Each row is a point. Each copy is the shape, with its points in the same order, stretched, turned, moved and blurred by noise. Say if it was mirrored as well.

Shape (6 x 3)
[[  3  27 -71]
 [-75  -2  48]
 [-63  10  71]
 [ -9 -17 -14]
 [ -1  58  -1]
 [ 55  18 -55]]
Copy 1 (6 x 3)
[[-11 -39  59]
 [-60  25 -59]
 [-50  50 -72]
 [ -2 -23 -18]
 [-19  37  38]
 [ 44 -22  59]]
Copy 1 is: mirrored
Copy 2 (6 x 3)
[[ 27  42 -46]
 [-89  17  42]
 [-76  21  68]
 [ -9  -8  -8]
 [ 16  61  29]
 [ 75  14 -26]]
Copy 2 is: only turned

Shape (7 x 4)
[[ 11   0   2  42]
 [ 37 -36 -51 -34]
 [-16   9  -3  -9]
 [-16 -50  66 -72]
 [-24  50 -61  36]
 [ 12 -21 -27 -46]
 [-65 -63  37 -41]]
Copy 1 (7 x 4)
[[-14  17  22  41]
 [ 36 -47 -45  14]
 [-36   2 -10  -1]
 [-39 -83  26 -54]
 [-33  57 -39  48]
 [  3 -40 -36  -9]
 [-83 -90  15 -22]]
Copy 1 is: only turned
Copy 2 (7 x 4)
[[  16    9    5   21]
 [  39  -30  -66  -16]
 [  -8    3   -6  -34]
 [  19  -72   37 -121]
 [ -16   65  -40   12]
 [  21  -46  -42  -47]
 [ -31  -78   27  -73]]
Copy 2 is: only turned
Copy 3 (7 x 4)
[[-33 -33 -28 -14]
 [ 62 -20 -43   5]
 [-11  18  -3  -2]
 [ 30  -3  89  44]
 [-44  29 -65 -18]
 [ 45  11  -5  11]
 [ -2  -2  62  91]]
Copy 3 is: mirrored

Shape (11 x 8)
[[  7 -17 -21 -13   8  22  -2 -36]
 [ 20  -8 -24 -10  -5 -12  23 -40]
 [  4  57 -18  19   2  12  24  -8]
 [ 15 -14  -8 -14   3 -45  -3  33]
 [-49  -7  16  27  16  21  74 102]
 [ 37  -9  -2   1  10  27   5   2]
 [  3 -13 -16  10  49 -33  18 -17]
 [  2   2   5  45  -6  26  -8   7]
 [ -3   0   3 -11  94  11  23 -38]
 [ 13  -6  30   9  -2  -5  18  -2]
 [ -7   6   0 -19  11  24 -11 -46]]
Copy 1 (11 x 8)
[[ 20 -18   8 -22  -2  43   6 -19]
 [ 35  13  -4 -26 -23   9  20 -30]
 [-19  22   7  16 -12  28  40 -13]
 [ 20  -9 -10 -17  24 -44  26  30]
 [-17  51  11  14  66  40   4 115]
 [ 39 -15  23  -3  20  22  23   3]
 [ 27  14 -31  -4  32   3  -5 -22]
 [ 19  -8  31  42  -6  24   6  18]
 [  6  18  -2 -20  74  48  -7 -58]
 [ 35  17  33   5  10  -5   9  12]
 [ -5  -2  36 -18  -5  30 -10 -41]]
Copy 1 is: mirrored
Copy 2 (11 x 8)
[[ 15 -29 -26  -7   5  22   9 -26]
 [ 13 -10 -28 -13  -9  -4  40 -29]
 [  1  43 -44  17  -1  16  20   7]
 [ 27   6  10  -4 -17 -39   8  30]
 [ -3  13  33  56  -2  37  51 121]
 [ 38  -3 -13  -3 -15  32  10  -1]
 [ 35 -20 -17  29  17 -26  30   3]
 [ -2   8  -5  41 -20  35 -16  -5]
 [ 44 -15 -37  18  69  14  38  -3]
 [ 15  16  20   7  -6  15  20  -2]
 [ -1  -5 -21 -19  24  28   0 -32]]
Copy 2 is: only turned

Shape (15 x 9)
[[ 18  -2 -17 -20  10 -21   3  17   4]
 [ 29 -14 -14 -31  -5   0  31   6   0]
 [ 28 -19 -17 -37  -7  -1  29  -2  11]
 [ -2 -19 -13  -3  13 121  14 -25   3]
 [  8   9 -12  68 -13 -15  14 -13  -7]
 [ 11  -7   0 -30 -20  -2 -21  16  16]
 [ -3   7 -11 -16 -13  -9  32 -17 -25]
 [ 14  -1   2 -20 -21 -17  22 -20  23]
 [ -3   6 -18 -22 -21   6  28  18  18]
 [ -4  10  -9 -32  32   3  34 -24  18]
 [ 21  -1  13  58 -28 -17  15 -19 -18]
 [ 10 -13  -1 -10  10  49  19 -75 -12]
 [  0 -92 -23  -9 -25 -22 -31 -13  20]
 [ -1 -56  27  36 -18 -20  -5  -4   4]
 [  8   3 -10 -20 -13  14  34  18 -22]]
Copy 1 (15 x 9)
[[ 14  -4 -20 -32 -15  -6   9   1  -7]
 [ 31 -18 -15 -33 -16  12  39  -7  -7]
 [ 28 -20 -18 -35 -15  13  40 -17   2]
 [-21 -36 -19  16  46 101  52  -4  -6]
 [ 11   3   0  56 -16 -11  -4 -11 -19]
 [  4 -16   4 -38 -30  24   0  -1  14]
 [  5   4   5 -11 -23   2  43 -26 -29]
 [ 22  -6   9 -21 -17   0  29 -34  16]
 [  9   1  -7 -15 -27  11  49   5  14]
 [ -4   3 -17 -33  29  -4  50 -25   5]
 [ 29  -9  26  46 -23  -4  -6 -20 -26]
 [ -4 -24  -3   1  34  51  35 -62 -25]
 [-14 -91 -21 -17 -47   9 -15 -35  10]
 [  3 -67  29  17 -19  -8 -12  -9  -7]
 [ 17  -2  -1 -18 -23  19  47  10 -25]]
Copy 1 is: only turned
Copy 2 (15 x 9)
[[ 15  -2 -21 -17  20  -8  20  12  10]
 [ 25 -24  -7 -19   7  17  39   9  -5]
 [ 24 -24  -6 -31   2  19  42   5   2]
 [-32 -36  -9  20  -2 110   3 -26 -24]
 [  7 -28 -34  53 -15 -22   7 -12  -3]
 [ 17  -5   0 -32  -8  10  -9  14   8]
 [ -4  -7  -4  -6 -10  -9  47 -12 -24]
 [ 21 -12   3 -11 -27   2  35  -8  19]
 [  8   0 -15 -12 -21  22  31  27  -5]
 [ -9   9  -4  -7   7  20  60 -17  22]
 [ 18 -38  -5  50 -22 -27   5 -18 -14]
 [-18 -35   7  11 -12  46  32 -72 -10]
 [-12 -92  -3 -47  -4 -13 -19   5  35]
 [ -4 -67  22  23  -8 -23  -9  12  24]
 [  8  -8  -4  -1   1  18  33  17 -36]]
Copy 2 is: only turned
Copy 3 (15 x 9)
[[ 30  19  -9 -12  14 -25  11  21  -4]
 [ 47  -2  -1 -24  -1  -8  35   3  -5]
 [ 45 -10  -4 -30   0 -12  36  -1   4]
 [ 22 -35  -6   1   9 101  11 -59  -4]
 [ 35  15 -30  70 -18 -24   3 -18 -19]
 [ 30   8   9 -22  -7  -5 -15  26  21]
 [  5   8 -12  -8 -21 -18  35 -24  -9]
 [ 34   3   6  -4  -8 -30  24 -14  31]
 [ 21  11 -11  -6 -11   4  37  14  20]
 [  5   6  -7 -13  36  -7  39 -25  23]
 [ 43  10  -1  59 -35 -27   1 -23 -21]
 [ 18 -33   1  -5   3  16   9 -86  -3]
 [ 43 -80   7  -8  -8 -35 -25  36   1]
 [ 31 -35  36  47 -16 -22 -13  15  -8]
 [ 16  15  -7 -15 -19  11  38  -3 -19]]
Copy 3 is: only turned
Copy 4 (15 x 9)
[[ 15   5 -26  -9  10 -28  -2  12  12]
 [ 25  11  -7 -24   0 -32  24  -9  15]
 [ 17   9 -14 -25   0 -37  22 -20  21]
 [  1  36  88 -56  42   3 -21 -45 -11]
 [  8  11  17  67  -4   3  -6 -13 -14]
 [ -3   9 -18 -31 -23 -18 -21   6  14]
 [ -2  20 -14  -1   8 -19  29 -11 -28]
 [ -9  12 -26  -3 -13 -12  17 -29  21]
 [ -7  38  -1 -12  -6 -37  10   2  15]
 [-14  18 -17 -16  49 -16  18 -25  17]
 [ 12  -4  17  54 -28  18   9 -19 -17]
 [ -2   7  17 -28  35  17   8 -76 -26]
 [ -8 -56  -7 -15 -49 -65 -41 -43   5]
 [-15 -49  20  22 -39 -11  -7 -17   3]
 [ 12  28   9 -16   3 -24  28  14 -16]]
Copy 4 is: mirrored
